Each row is a point. To make a cloud, some directions were put in groups of two or more. Within a group, all points are equally far from the middle, so they leave a hole (a ring in 2 directions, a hollow ball in 3). The other directions are filled evenly. Then the cloud was stretched, turned, moved and blurred a little. Count the holes, and give their numbers of directions, smallest first.
In the rows, 128 means zero.

Cloud (19 x 3):
[[147  73 132]
 [136 158 122]
 [138  65 132]
 [146 158 179]
 [ 90 127  94]
 [159 147 145]
 [171 130 141]
 [118  71 140]
 [101 114 153]
 [132 147 124]
 [137  81 166]
 [131 121 103]
 [140  64 153]
 [162 103 144]
 [142 139 154]
 [184 113 156]
 [141 109 108]
 [132  77  96]
 [121 142 149]]
Holes: 0

Cloud, 20 rows:
[[ 99 119 144]
 [106 129 135]
 [110  76  94]
 [ 87  96 129]
 [117 109 167]
 [112 106  69]
 [ 98  76  90]
 [ 94 126 129]
 [129 126 168]
 [158 124 140]
 [118 131 129]
 [110 115  72]
 [131  79 149]
 [119  86 153]
 [128 120 175]
 [115 123  88]
 [142  76 136]
 [124  81 143]
 [ 91  82 111]
 [112  95 155]]
Holes: 1 (2)

Cloud, 29 rows:
[[174 152  98 132]
 [147 182 140 114]
 [120 151  81 147]
 [ 98  88  83 138]
 [153  91 144 156]
 [172 136 151  99]
 [181 143 112 111]
 [ 93 111  77 136]
 [ 96 123  84 119]
 [ 97 133  92 115]
 [142  85 156 153]
 [120  74  96 139]
 [ 81 109 121 170]
 [162 122 175 144]
 [ 82 128 148 153]
 [ 96 122 102 108]
 [107 142  77 143]
 [103 133  94 167]
 [105  97 159 117]
 [159 110 122  98]
 [ 78 105 140 161]
 [ 92 144 134 117]
 [153 145 138 168]
 [155  94 139 156]
 [148 182 134 113]
 [124 161  85 128]
 [ 87 125 129 170]
 [108 105 120 100]
 [172 121 116 152]]
Holes: 2 (2, 2)

Cloud, 54 rows:
[[ 93  75 103 132 164 135]
 [131 150 138  94  77  84]
 [153 140 139 138 107 153]
 [144 118  73 146 154 108]
 [ 83 127  85 126  90 100]
 [ 97  85 131 151 155  95]
 [ 73 115 123 139 125 159]
 [147 175 115 102 148 137]
 [140 185 145 144 100 158]
 [153 151 149 136 127 141]
 [150 125 133 151 101 147]
 [161 139 104 125 129  79]
 [108  85 140 134 113  94]
 [108  72 115  93 154 115]
 [115  88 136 126  94 131]
 [ 92  77 135 139 120 125]
 [130 142 136 148 174 155]
 [134 109  68 145 140 110]
 [147  98 108 119 148 135]
 [ 90  70 102 134 165  84]
 [160 152  87 114 109 114]
 [122 132 136 157 145 177]
 [144 114 103 145 182 128]
 [141 164  93 173  99 109]
 [118 101 133 166 157  96]
 [ 80 157 116 144 100 103]
 [117 124  88 173 179  92]
 [102 150 106  66  87 100]
 [ 99 168 145 162 118 132]
 [147 188 108 116  85 140]
 [105 121  83 105 134  61]
 [ 74 132 118 167 139 108]
 [137  93 115 159 154 144]
 [134 133 102 197 126 108]
 [136 190 149 129 107 144]
 [ 97  89 116 167 135 154]
 [101 124 124  90 135 162]
 [ 79 144  90 118 119  88]
 [117 179 121 138 159 167]
 [152 172 140 144  88 145]
 [102 114  99 134 189  86]
 [140 195 120 143  79 146]
 [124 200  98 140 117 123]
 [140 161 112 104 168 117]
 [ 78 127 133 132  97 155]
 [112 179  93 180 113 144]
 [109 188 114 162 109 171]
 [ 70 138 127 151 109 117]
 [136 162 147 139 147 157]
 [143 141 154 131 114 110]
 [ 90 138 129 113 116 174]
 [144 100  87 165 129 114]
 [143 122 105 100 153 142]
 [109 136 127 131 144 181]]
Holes: 2 (2, 4)

Cloud:
[[142 181 148 120 110 132]
 [ 97 127 138 117 145 106]
 [123 109 105 119 118  73]
 [ 94 148  74 114 133 191]
 [ 96 181 110 183 109 167]
 [121 116  73  92 132 182]
 [ 97 163 124 168 150 119]
 [176 187 130 131 111 126]
 [100 128  44 115 162 144]
 [126 154  80 108  89 143]
 [130  99 124  78 147 166]
 [156 151  93  98 173 153]
 [121 152  66 108  92 111]
 [123  98  98  88 116 124]
 [151 165  99 101 107 158]
 [133 109 163  91 144 138]
 [ 94 137 133 174 130 120]
 [183 177 140 122 129 138]
 [177 141 116  85 141 135]
 [169 107 169 131 117 119]
 [164 114 166  97 105 128]
 [155 157 100 107 153 170]
 [134 159 104 126 188 163]
 [101 179 112 160 136 143]
 [ 83 121  97 130 132 148]
 [131 169 130  96 120 121]
 [ 98 126 141 124  72 137]
 [124 175 131  96 142 131]
 [134  91 143  76 172 160]
 [122 137 173 163 114 134]
 [134 151 173 126 142 174]
 [162 113 141 127  91 124]
 [125 169 145 121 148 116]
 [ 50 131 112 124 122 141]
 [150 167  96 148 142 101]
 [117 118  95  91 141 191]
 [164 178 125 126  93 163]
 [143 128 123 125 113 134]
 [108 147 131  95  82 147]
 [151 150 109 138 124 139]
 [126 167 117 101 137 138]
 [133 165 145 158 148 171]
 [159 119 127 138 163 111]
 [119 173 120 176  98 116]
 [153 118 133 144 107  86]
 [129 164 110 166  68  79]
 [176 152 113 139 132 169]
 [133 150  87 158 130 104]]
Holes: 0

Cloud:
[[118 168 126 124  89 153 146 169]
 [130 136 152 178 184 117 111 152]
 [166 130 112 113  94 131 147  83]
 [163 117 166  88 156 153 159 121]
 [120  96 116 196 103  84 125 156]
 [127 125 127 102  71 119  85 153]
 [157  85 106 128  91 143 144  98]
 [124 117  73 166 133 120 115 136]
 [146 121 141 196 135 128 120 113]
 [119 146  80 159  74 129 130  86]
 [ 79 137 133 118  90 138 119 106]
 [152 155  95 102  78 126 138 120]
 [150 115 183 166 180 135 121 143]
 [ 97  93 112 116  89  88 154 152]
 [108 133 117 139 122  83 185 139]
 [145 108 168 168 164 122 169 151]
 [151 148 105 121 140 107 146 139]
 [126  92 155 123  97 118  84 170]
 [132 104 150 130 119 153  73 121]
 [164 104 156 109  82 164 172 105]
 [134 176 130 150  85 111  95 151]
 [144  71 141 107 142 122 156 115]
 [ 87 137 141 166 119 116 158  97]
 [123 147 137 123  88 126 200 117]
 [102 141 105  93 121 109 133 117]
 [135  84 127 155 111 114  86 164]
 [146 137  77 160 111 101  98 131]
 [145 110  90  97  75 140 119 142]
 [ 82 135 107 178 130 102 119 116]
 [154  83 135 151  88 104 137 116]
 [109 128 127 184 136 123 150  89]
 [144 151  88 137 110 158  99 156]
 [157  75 138 129  99 111 172 122]
 [123 129 188 159 148 124 116 101]
 [155 134 122 123 160 134 172 119]
 [ 77  97 135 150 109 121 118 133]
 [111  86 166  96  80 139 138 128]
 [141 117 112 118  67 149 196 100]
 [131 121  97 176 102 130  77 152]
 [138  96 135 152  75 120 186  99]
 [105 150 142 181 104  83 137 126]
 [106 135 118 104  81 180 141 144]
 [107 119 103 180 155  78 122 138]
 [ 92 127 132 125  69 154 171 114]
 [123 127 206 111 131 144 120 173]
 [109  83 155  94 104 138 186 125]
 [103 100 116 128  78 135 201 110]
 [128  93 131 114 132 150 179 149]
 [115 120 100  83  72 124 153  95]
 [115 150 151 154  71 152 110 135]
 [158  99 124 133 148 116 184 103]
 [135  95 120 191 101 124 119 122]
 [ 97 136  91  95  76 149 152 141]
 [ 88 150 139 105 123 145 112 160]
 [115  95 176 161 131 140 117 169]
 [110 159 106 165 106 108 119  85]
 [137 167  94 132  86 159  82 137]
 [121 149 108 162 124  67 140 130]
 [101  80 140 157 111  95 119 112]
 [ 91 151 156 148 112 124 167 137]
 [122 119 130 106 166 131 114 115]
 [100 107 144 122  78  89 161 112]
 [117 118 157 168 140  81 182 124]
 [144 143 165  71  95 150 109 135]
 [159 111 135 182 111 138 144 111]
 [158 125 169  99 163 156 131 158]
 [145 137 109  90  53 158 158 116]
 [134 128 192 149 162  96 135 119]
 [110 111 190 134 121 135 177 151]
 [100 132 145  90  89 119 107 121]
 [100 101 155 141 136 138 119  94]
 [156 103 118 183 150 119 129 137]
 [ 92 131  80 126  72 152 151 108]]
Holes: 1 (8)

Cloud, 92 rows:
[[ 83 117 134 144  72 137 127 117 191]
 [118  91 147 133 107 175  98 127 151]
 [159 165 114 118 106 125 147 102 162]
 [101 118  89 146  68 165 156 103 172]
 [135 124 117 125  59 137 160  93 121]
 [124 145 149 120  91 169  87  82 117]
 [105 142 126 111  82 180  96  75 145]
 [122  85 117 138  84 156 178 119 137]
 [121 144  85 117 116  95 135 165 110]
 [109 155 152 121 138 189 123  70 136]
 [ 80 136  86 111  98 133 105 111 124]
 [114 152 122 141 157 166 149 140 177]
 [129 127 115 178 154 133 158 110  90]
 [156 143 128 163  99 150 131 102  95]
 [154  84 139 147 110 153 152 121 131]
 [126 104 139 182 140 117 168 112 107]
 [155  98 150 149 117 168 117  82 131]
 [123 106  84 118 129 114 183 118 120]
 [120 143 188 104 120 163 124 113 123]
 [110  96 136 145 105 188  95  72 158]
 [151 185 117 126 124 156 124 142 122]
 [144  89 141 118 113 143 145 164 135]
 [142 172 155 171 131 127 150 102 123]
 [136 148 116 123 117 129 186 198 108]
 [ 93  90  78 165  99 116 140  96 136]
 [118 155 186 137 104 167 170  95 142]
 [151  82 126 151 116 156 102 109 118]
 [109 101  86 150 147 140 133 139  95]
 [157 109 112 169 140 152 113  86 170]
 [117 119 131 179 126  98 176 152 137]
 [159 109  90 178 113 137 166 112 143]
 [107 117  98 174 158 146 107  93 147]
 [151 168 177 133 143 163 152 138 116]
 [ 80 163 130 139  64 141 122 123 138]
 [125 159 120 156 104 137 144 161  89]
 [122 111 118 126 184 139 134  98 134]
 [120 126 111 136  66 146 171  72 145]
 [106 119  87 119  89 150 148 153 178]
 [ 85  94 120 161 101 108 162  89 119]
 [121 128 134 156 151 138 181 138  80]
 [124  97 106 154 111 182 138 113 174]
 [ 92 135 105 137  92 149 205 123 155]
 [125 133  81 154 155 146 148  93 140]
 [ 74 154 131 114  92 147 108  87 113]
 [ 81  79 111 136  93 162  97  96 152]
 [ 93 118  96 128 110  98 152  83 143]
 [150 101  87 165 114 147 172 145 136]
 [133 132 180 168 124 171 165  82 138]
 [110 145 146  81 105 151 141  89 147]
 [121 137 159 129 178 174 125  89 125]
 [133 110 105 173 134 170 117  99 103]
 [161 162 144 118 137 142 168 102 140]
 [ 73 112  92 103 118 131 127 126 104]
 [120  87 156 149  91 152 108  69 149]
 [ 92 130 188 142 153 129 131 129 142]
 [ 86 134  97 120  93 173 102 119 134]
 [137 110  97 143  99 113 127  68 110]
 [ 99 111 158 145 159 169  95 121 148]
 [117 109 114 126 109 160 113  45 111]
 [162 109 148 142 162 161 133  90 136]
 [ 72 129 155 125  84 134 172  86 146]
 [ 90 142 135 137  63 122 161 165 145]
 [ 67  96 155 125 117 132 166  87 133]
 [ 83  99 129 141 143 135 109 159 133]
 [100 151 141 166 132 122 110  93 170]
 [125  80 128 121 137 110 102 137 136]
 [ 99 102 143 160 108 182 115  63 108]
 [139 108 125 143  88 176 174 131 122]
 [126 107 135 140 111 116 135  59 160]
 [ 84 101 117  99  76 158 152 134 123]
 [ 84  82 163 147 116 152 139 103 103]
 [118 163 106 142  74 176 169 118 155]
 [122 119 111 126  65 124 182 138 169]
 [ 80 127 124 148  85 177 110 114 115]
 [ 78  94 109 177 112 162 155 109 164]
 [155 118 137 168 122 135 126 130  88]
 [118  95 158 152 162 131 129 154 111]
 [131 118 110 142 117 164 139  51 167]
 [139 106 126 147 146 176 163 160 131]
 [107 133 184 160 120 186 160 105 160]
 [162 108 109 136  74 121 149 129 116]
 [ 90 125  90 142  90 184 149 102 149]
 [160 166 137 122 100 165 147 121 105]
 [136 161  80 111  97 107 152 129 132]
 [107 117 121 103 136 153 179  93 155]
 [126 104 128 139 169 126 131 153  90]
 [162 144 115 148 153 160 154 168 111]
 [126 155 139  94  92 140  85 119 127]
 [ 99 121 109 141  74 139 145 174 168]
 [101 154 148 127 102 159 160  75  97]
 [ 83 145 116 103  59 132 157 149 132]
 [ 62 130 125  97 114 148 150 135 110]]
Holes: 1 (9)
